Each wall is flat, endless, passes through zero and stands at right angles to its row. A trip goes straight from one point to another. Which walls does it cross, in order?
In the rows, 128 means zero.

Walls:
(1): [125 151]
(2): [107  77]
(3): [141 124]
(4): [120  81]
(5): [122 155]
(6): [114 111]
(7): [126 107]
(8): [ 93 158]
(9): [144 158]
Trips:
[ 93 119] to [105 107] => none
[101 145] to [137 176] => 6
[153 141] to [151 186] => 8

Walls:
(1): [ 95 143 144 102 157 143 144 126]
(2): [133 143 132 143 145 158 149 130]
(3): [101 170 162 110 138 153 138 125]
(4): [108  98 165 124  75  96  96 118]
(5): [113  81 128 119  95 145 121 123]
(6): [ 86 138 179  83 165 112  62 149]
(7): [132 168 157 147 137  89 100 175]
(8): [ 81 157 108 144 138 174 116 186]
(9): [ 55 159 143 142 136 141 123  56]
Trips:
[102  75 125 169 186 163 145 166] to [119 141 115 130 171  97 105 159] => 6, 7, 5, 2
[111 114  87  97 100 117 133 135] to [127  65  82 103 130 134 102  70] => 8, 9
[113  92 134  90 127 153  72 149] to [144  99 152 150  72 107 123 148] => 1, 7, 8, 6
[122 156 150 119 156 108 108 100] to [131 127 170 143 152 132 142 146] => 2, 4, 8, 9
[141 152 123 115 110 148 123 147] to [119 132  97 146 161  99 184 100] => 1, 7, 9, 8, 3

Walls:
(1): [153 121 117 162 145  79  76 153 196 102 121 103 173 161]
(2): [179 119  89 118 137  89 187 118 116 105 138 128 148 136]
(3): [130 123 117 165 142 159 152 124 115 159 134  98  98 131]
(4): [127 140 107 127 109 195 104 131  95 139 104 125 141 127]
(5): [143 156 119 155 154 104  98 104 151 142  59  84 160 122]
Trips:
[160 141 159  83 104 148 143 125 114 137 145 120 136 121] to [118  70  85 128 166  94 145 152 199 153  84 142 105  84] => 4, 5, 1, 3
[ 82  86  96 102 120 104 125 114 141 130 124 110 103 121] to [128 143 153 169 130 102 150 144 113 169 119 124  96 118] => 3, 5
[133 142 144  91 130 143 194 166  92 166  90 123  88 130] to [116 123 143 125 148 197 166 174 106  67 125 153 162 159] => 3
[ 92  85 124  88 131 181 108 119 105  81  95  90 166 120] to [166  99 123 123 133 121 141 111  84 128 116 151 124 137] => 2, 5, 3
[133 127 138 159  99 158 120 159 178 143 128  95 145 145] to [101 156 146 155 123 129 106 166 141 131  42 130 110 102] => 3

Walls:
(1): [ 97 164 116  93 128 113 145 124  64  66 107 120 163 104 108 129 169 103
 137 119 166 176  75  74  84 166 161 120  99 119 152 107]
(2): [101  82 151 107 123 103 143 114 104 119 115  90 124 138 123  93 184 122
  69 141 116 134 104 117 158 108 153 170 133  62 138  95]
(3): [150 137 105  98 152 138 137 104 113 104 129 149 145  75 118 133 142 105
 147 158  98  97  80 145 163 135 131  87 111 132 139 138]
(4): [107 141 126 113 115 196 141 120 135 152 140 167 159 144 115 100  96 160
 206 117 112 172 126 167 118 160 162  83 190 154 124 135]
(5): [141 112 107  95 123 134 124  96 128 174 109 162 106 166 169 135 144 105
 159 119 158 154  92 168 101 124 120 115 151  96 142 162]
(6): [ 84 108 133 129  93 110 119 133 108  95 115 135 169 138 147 112 124 183
 149 124  84 159 135 102 140 174  90 168 122 120 121 102]
(7): [165 139 117 153 103  97 131 191 112 114 198  79 128 116 119 123  79 139
 128 157 179 140 121  95 136 106 116  81 139 125 172 137]
(8): [147 144 141 113 176 151 106  99 180 154 129 110 142  87 143  64 156 122
 136  76 145 108 139 108 117 134 105 105  95  68 127  64]
Trips:
[171 107  66 132 138 108 198 119  97 125 116 160 111 128 151 138 156 148
 123 125 151 137 120  76 128  89 153 109 140 102 106 110] to [106 173 145 181 163 182 164 164  81 106 184 100 112 185  74  66 148 176
 132 153 117 103 126 151 129 138 115 106 106 152 104 127] => 5, 4, 3, 2, 1, 6
[ 93 169 178 116 168 109 135 108 171  48 145 187 143 131 129 186 172 149
 121 170 160 134 116 165 148 115 109  96 160 162 137 141] to [121  80 101 104 130 156 109 155 121 149 179 187  96 122 126  98 143 122
 112 162 140 127 117 141 174 179 192  76 142 137  97 160] => 5, 1, 7
[137 121 133 115 136 112 100 147 133 117 108 103 122  96 141 117 101 183
 135 166 139 152 141  99 109 124 142  97 122 137 135 120] to [ 83  98  77  95 161 142 110 105 164 123  90  89 156 122 103 122 103 118
 145  68 111 187 129 110  80 125 104  80 140 102 137 105] => 5, 7
[ 97 144 132 125 137 149 136 154 112 111 109 110  85 147 138  86 110 116
 103  91 190 146 120  78 125 144 136 145  98 118  95 152] to [158 142 134 133  81 135 116 118 110  94  66 131 154 107  91 124 113  77
 137 104 107 132 131  98 134 163 180 155 108 116 119 101] => 6, 7, 3
[121 101 130 116  91 118 146 154  70 172 104 134 149 150 160 110 159 199
 126 124 130 124 131  87 190  75 169  91 145 122 118 135] to [115 100 177 147 137 134 156 107 120 133 143 144 161 161 165 145 104 133
 121 140 154 145  85 163 108 133 115 156 122  68 157 142] => 1, 7
[ 83 195 158  93  94 184 123  99 162 109 103 155 178  94 161 127  93 127
 176 134 134 133 157 143 139 132 132 157 198 171 171  91] to [135 153 161  70 120 143 109 182 164 161 102 139 130 102 144 114 138 109
 135  97 105 117 122 143 105 143 130 122 174 115 117  88] => 5, 1, 3, 6

Walls:
(1): [121 167 141 111 139 101 163 145 144 134 101 149 162 128 104 111 161 138
 144  87  92 170 158  89  85 144 106 140 138 149 174 122 156 148 131 112
 105  99 144 128 114  95 122  70 205 120 150 147]
(2): [141  94 113 130 127 139 154 132 132 102  76 116 153 150 148 138  89 116
 151  96 156 131 118 105 160 169 127 162 150 123 152 143 139 144  97 108
 106 141  69 122 101 103 140 140 179 170 154 127]
(3): [123  96 143 171 102 140 101 127 163 123 115 156 144 173 102  98 147 103
 113 160 111 149  93 142 119 143 113 147 140 128 134 110 114 150 109 126
 123 105 138 174  78 123 111 144 115 189 115  93]
(4): [122 107 163 139 124 102 112  82  89  82 103 151 168 104 176 162 132  95
 132  89 173 138 122 112 127 102 142 141 129 160 107 154 172  73  79 108
 144 122 151 160  89  56 116 127 189 133 132  75]
(5): [136 116 176 132 129 117 123 130 121 157 137 113 133 105 126 152 107 114
 108 130 121 157 137 105  94  95  85 157 137 142 100 137 131 104 130 165
  87  67 109 106 143 168 113 157 161 129 108  78]
(6): [139 116 116 191  71 120 117 137 151  84 156 162 133  95 129 144 152 138
 122 176 121 135  89 154 115 160 154 151 184 162 120 167 156 116 172 149
  91 118 136 133 100  92 120  84 110  99 106 105]
(7): [160 145 134 146 132  74  85  99 129 116 194 158 132 170 149 194  74 116
 102 126 130 128 160 108 132 150  83 139 124 107 143 133 156 160 109 100
 126 143  50 115  95 113  82 149 116 106 152 114]
(8): [112 166 136 106 145  85 119  97 146 161 192 118 122 111 139 151 130 101
 157 149 176 156 136 151 118 144 109 167 189 105 153 117  80 163 170  56
 147  49 193 108 131 162 159 153 101 162 165 105]
(9): [133  98 148  97 161 182 162 129 110 108 135 106 120 136 142 169 167  63
 125 127 127  87  86 162 105  94 128 160 159 110  88 140 133 171  90  65
  74 112 121 145  97 122 141 106 116 145 138 110]
(10): [122 128  93 113  75  98  89 122 110 139 151  86 101 149 110 119  82 153
 146 112 158 125 140 142 114 120 141 117 108 129 125 117 162  97 147 137
  76 198 118 126 169 157 149 174 125  91  86 142]
(11): [ 57 116 126 123  94 119 130 169 105 113 152 179 110 171 141 137 103  98
 123 172 117 145 150 161 123 130 175 141 111 164  82  99 150 136 166  96
 128 131 133 120 108 102 128 203 179 108 107 137]
(12): [156 121 144 147 137 158 154 113 129 125 124 121 125 164 126 106 151 136
 155 145 147 129 123 156 158  80 115 123 140 125 139 150 178 126 148 121
 136  88 135 127  95 127 121 132 171 117 131 170]
Trips:
[ 88 117 160 132 107 128 205 143 124 106 179 155  96 139  91 111 139  87
 176 156 124 121 167 172 128 116 136 173 116 107 111 118 136 150 150 165
 112 123 152 129 118 143  98 131  59 144 160 151] to [137 119 137 105 228 132  85 134 182  92  94 110 107 143 125 151 137 147
 165 134 108 127  89  79 161  62 162  95 160 142 127 124 117 137 112 173
  80 108  95 135 111 132 114 144 139 125 207  90] => 5, 6, 11, 2, 8, 7, 4, 1
[167 120  80 129 111 164 107 143 116 165 143 188 131 163 105 187 179 126
 114 121 107 125 113 167 176 124 137 142 139 135 126 136 124 176 158 138
 135 130 179 145 102 113 161 131 121 166  95  87] to [ 87 103 139 177 157 142  91 141 124 170 141 142 150 107 130 165 134 113
 129 174  46 100 151 113 140 131 156 172 131 145 125 142 146 133 110 121
 154 138 134  78 124 148 129  94 135 103 130 125] => 12, 7, 5, 8, 1, 3
[197 119 134 149 155 105  71 156 116  99 143 155 129 155 160 147 132 134
 169  65 129  81 133  77 138  89  83 184 135 125 180 122 137 112  97 121
 126  99 156 113  85 132 128 113 139 121 162  90] to [116  83 112 130 149 150 143  96 128 112 110 158  87 120 156 187 143  97
 149 134 134 102  71 130 165 114 123  97 159 109  94 100 120 103 135  72
 142 167 133 190 122  63 153 159 140 182 208 180] => 5, 1, 11, 7
